Each row is a point. Each copy is the shape, with its points in the same order, stretched, turned, moved and blurred by noise. Say if it was mirrored as well.

Shape, 5 rows:
[[ 46  34]
 [ 11 -14]
 [  8 -29]
 [-38 -17]
 [-26   9]]
Copy 1:
[[ 15  60]
 [  9   0]
 [ 14 -15]
 [-27 -30]
 [-29   0]]
Copy 1 is: only turned
Copy 2, 5 rows:
[[ 35  12]
 [-14  15]
 [-25  25]
 [-45 -17]
 [-28 -23]]
Copy 2 is: mirrored
Copy 3:
[[-56 -32]
 [ 10 -30]
 [ 21 -41]
 [ 40   4]
 [ 14  13]]
Copy 3 is: mirrored

Shape:
[[-37   7   3]
 [ -9   1  39]
 [ -4 -30  22]
 [-34 -29 -48]
 [-13 -12 -55]
 [  5  -7  30]
 [ 19 -28 -28]
 [ 19  -6 -27]]
Copy 1:
[[-23  16  35]
 [-56 -14   0]
 [-38 -34   7]
 [ 33  14  46]
 [ 46  24  18]
 [-45 -23 -12]
 [ 20 -14 -18]
 [ 21   3 -26]]
Copy 1 is: mirrored
Copy 2, 8 rows:
[[-38  -6   4]
 [-21  19  24]
 [ -8   0  37]
 [-14 -60   3]
 [  4 -50 -10]
 [ -3  17  27]
 [ 30 -28  11]
 [ 21 -24  -3]]
Copy 2 is: only turned

Shape:
[[-22 -20 -34 -42  19   1]
 [ 41  21  13  19 -18 -32]
 [ 21  -6  20  19  16  -9]
 [  7  -6  11  16  -8  10]
 [-10   7  -4 -34  27 -14]
 [-30   6 -32  -7  31 -20]
 [-16  -4 -12 -23   6   2]
 [-21  14 -11 -21  17  16]
 [  4   7  30  17 -12 -40]]
Copy 1 (9 x 6):
[[ 33  21   9  -1  15  30]
 [-19 -11  43  -5 -18 -58]
 [-20 -30   7 -13  -3 -42]
 [-18 -16   5  20   0 -25]
 [ 16  -7  13 -22 -17  12]
 [ 40  17 -13 -25   1  -2]
 [ 10   8   9   8   1   9]
 [ 32 -10  -7   9 -12  11]
 [-39  -1  21 -24 -28 -35]]
Copy 1 is: mirrored
Copy 2, 9 rows:
[[ 21 -36 -30  14 -29  30]
 [ -9  29   7 -22  26 -36]
 [-10   0   9   9  23 -18]
 [ -6  16  20   7  12  -3]
 [ -8 -25 -19  -9   1  11]
 [ 23 -26 -42  13   8  26]
 [  4 -14 -12   2 -11  23]
 [  4 -21   5  -7   4  31]
 [-27  29 -13  -7  21 -13]]
Copy 2 is: only turned
Copy 3, 9 rows:
[[-11  -6 -60  -9   0  20]
 [ 56  18  13  13  -6 -46]
 [ 34   6  -3 -20  23  -9]
 [ 19   3  20 -18   0  -1]
 [ -3  10 -60  -8  14 -16]
 [-15   1 -49  24  28   3]
 [ -6   1 -30  -6  -7   0]
 [-22  20 -30  -2   8  -3]
 [ 28 -13  16   1   8 -47]]
Copy 3 is: only turned
Copy 4 (9 x 6):
[[-12  56  -9 -24  33  -2]
 [-27 -31   0  21 -10 -39]
 [  0 -27  21 -17   3 -18]
 [  5 -12  -9  -6  -4  -9]
 [-14  39  13 -20   1 -13]
 [-21  46  24   2  23  13]
 [ -7  34 -12 -17   9  -8]
 [ 10  39   1  -5  -2  -7]
 [-35 -19   5  -5 -21  -6]]
Copy 4 is: only turned
